Each point is reached from the start by the listed moves, each made 0, 1 or 2 times, or once backwards (-1), plus a little noise. Say if it took an odd or an even number of moves. Then give how often each move was made.

Moves:
(1): [26  5 -8  6]
(2): [  1  21   3 -12]
Start: [ 7  4 -3 -1]
Points:
[ 58  12 -18  10] -> even (2, 0)
[  8  26  -1 -14] -> odd (0, 1)
[  6 -16  -7  11] -> odd (0, -1)
[ 60  32 -16  -1] -> odd (2, 1)

Moves:
(1): [20 -1 -3  8 12 -1 -8]
(2): [-6 21  1 -1 -1  7 -3]
(3): [ 7 -5 19 10 -1  9 11]
(4): [-16  10  -1  18  -5  -6   0]
(5): [-8 -3  5 -1 13  0 -2]
(6): [-3 -8 -9  1  3 14  1]
Start: [ 3  1  4 -3 -9 -1  7]
Points:
[-19  42  49  50 -24  -1  23] -> even (0, 1, 2, 2, 0, -1)
[  5  -4  50  60   2 -17  20] -> even (1, -1, 2, 2, 1, -1)
[  0  26 -21  49  10  19 -10] -> odd (2, 1, 0, 2, 0, 2)
[ 57  -9  38  51  -8 -12  16] -> even (2, -1, 2, 1, -1, -1)
[-45  46  33  32 -35  -9  21] -> even (-1, 1, 1, 2, 0, -1)
[24 -3 21 24  7 51 20] -> even (1, 1, 2, 0, 0, 2)

Moves:
(1): [20 -1 -1 -9  6  1  3  2 -2  1  2]
(2): [ 3 18 -6  4 -3 -3  6  2 -6  7 -2]
(3): [ 3  6 20  2  2  0  1  2  1 -2 -2]
(4): [ 7 -7  5 17  2 -1 -9  2  1  6 -4]
(5): [-2  6 -1  2 14  9 -4 -4 -3 -3  3]
(6): [ 5  2 -1  2 -8 12  1  1  1 -5  0]
(7): [ 1 -4  1  6  1  1 13 -3  0  0  2]
(8): [-3 -2 -5  0  5  2  5 21  2 -3  0]
(9): [ 0  5 -4  0  4  0 -1 -1 20  2 -2]
(10): [-1  0  4 -4 -2  7  2 -1 -1 12  2]
(11): [ 0  2 -1  0 -4 -3  0  1  2  0 15]
Start: [ -3 -10  12   0   3  -6  12  -4 -14  -1   5]
Points:
[ 40 -21  19   4  50  25 -21  14  26  24  37] -> odd (2, -1, 0, 2, 2, 0, -1, 1, 2, 2, 2)
[  7 -22  58  29  24   4  24 -10  35  -3 -18] -> odd (0, -1, 2, 1, 0, 0, 2, 0, 2, 0, -1)
[-13  -7  14  19   3  32   4 -37   9 -23  40] -> odd (-1, -1, 0, 0, 2, 2, 1, -1, 1, 0, 2)
[ 17  -4  60  39 -10 -35   4   9 -27  23  21] -> even (0, 1, 2, 2, -1, -1, 0, 0, -1, 0, 2)
[  1  27  23 -21 -18  10  34  -3  24  24   3] -> odd (0, 1, 1, -1, -1, 1, 0, 0, 2, 2, 0)

Moves:
(1): [ 9 -1 -1  2 -2  4  1  2  2  5  4  2 -2  1  6  2  2  1  1  4]
(2): [-1  8 -2  1  1 -2  6 -1 -2 -1  1  1 -4  2  0  2  0 -1  1  0]
(3): [ 0  3 10  6  0  5  4 -4  0  3  0 -1  0 -3  4  1 -9 -5  1 -1]
(4): [-2 -1 -2  8 -2  1 -5  4  5 -1  3  1  1  3 -1  2  1  3  3  0]
(5): [ 1 -7 -3  1 11 -1  0 -1  1  2  2  4  1 -2 -3  7 -8 -4  2 -1]
(6): [-5  2 -4 -1  5 10 -1  2 -1  1  2 -1  1  5  1  1 -2  0 -2 -2]
(7): [  5 -11   4   5  -2   1  17   3  -5   0  -6  -7  -4   3 -10  -8  -4  -1
   0   5]
(8): [ 1  4  5 -2  1  0  1 12  4 -1 -2 -2  0 -4 -5  4  2 -2 -2  0]
(9): [ 1  0 -2 -6  0  2  1 -1 11  1  2 -3 -1  2 -1  0  1  0  8 -4]
(10): [-4  0  4 -6 -2 -7 -5  5  0 13  0  0  0  4 -1  5 -6  6  4  4]
(11): [-5  1  4 -2 -1  1  3 -1 -1 -4 14  0  2 -3  2  2  1 -2  1  4]
(12): [-1 -3  0  0 -1  5  5 -1 -3  0 -1 12 -1  1 -1 -3  2  1  5 -3]
(13): [ 1  3 -2  0  0  1  5  0  3  0 -2  0  9 -1  2  4 -1  2  2  5]
(14): [-3  1  5 -3  3 -3 -4  3 -2 -7 -2  2  1  7  6  3 -5  1 -1 -1]
(15): [-5 -8 -2  5  6 -4  7  0  5 -1 -4  0 -4 -3 11 -3  2  4 -5 -1]
(16): [-2 -2  1 -3 -7  2 -1  0 -1 -5 -3 -3 -2 -5  2 13  1  5 -2  0]
(17): [ 0 -1 11  1  6  1 -4 -5  3  1 -4 -2  0  5 -5  2 11  1 -1  5]
(18): [ 3  3  4 -4  7  2  2  1  0 -4  1 -3 -3 -3 -5 -2 -2 13 -1  0]
Start: [-4 -6  0  2  1  1 -4  6  7  1 -1  1 -4  7 -2 -4 -3  4  4  0]
Points:
[ -9 -60   8   7  29  14  49 -13 -16 -32   0 -20 -33 -18 -12  -9  13  34
 -27  14] -> even (0, 0, -1, -1, 1, 1, 2, -1, -1, -1, 2, 0, -1, -1, 2, 2, 1, 2)
[  3 -15  22  35  22  12   4  39   9  -4   4   4 -20  27  13 -12 -21  17
  -6   7] -> odd (2, 0, 1, 2, 0, 1, 1, 1, -1, 0, 0, 0, -1, 2, 1, -1, 0, 1)
[-12 -33  30  20  11  39  55  36  42  30  23   0 -13  18  10   0 -29  31
  32  18] -> odd (2, 0, 2, 2, 0, 2, 2, 1, 2, 2, 2, 2, 1, 0, 2, 0, 0, 1)
[ -2 -28   8   0  37  16  -4 -13  43  52  -9   4   3  -5  38  32 -27  30
  13  12] -> odd (2, -1, 2, -1, 2, 1, -1, -1, 1, 2, -1, 0, 2, -1, 2, 1, 1, 1)
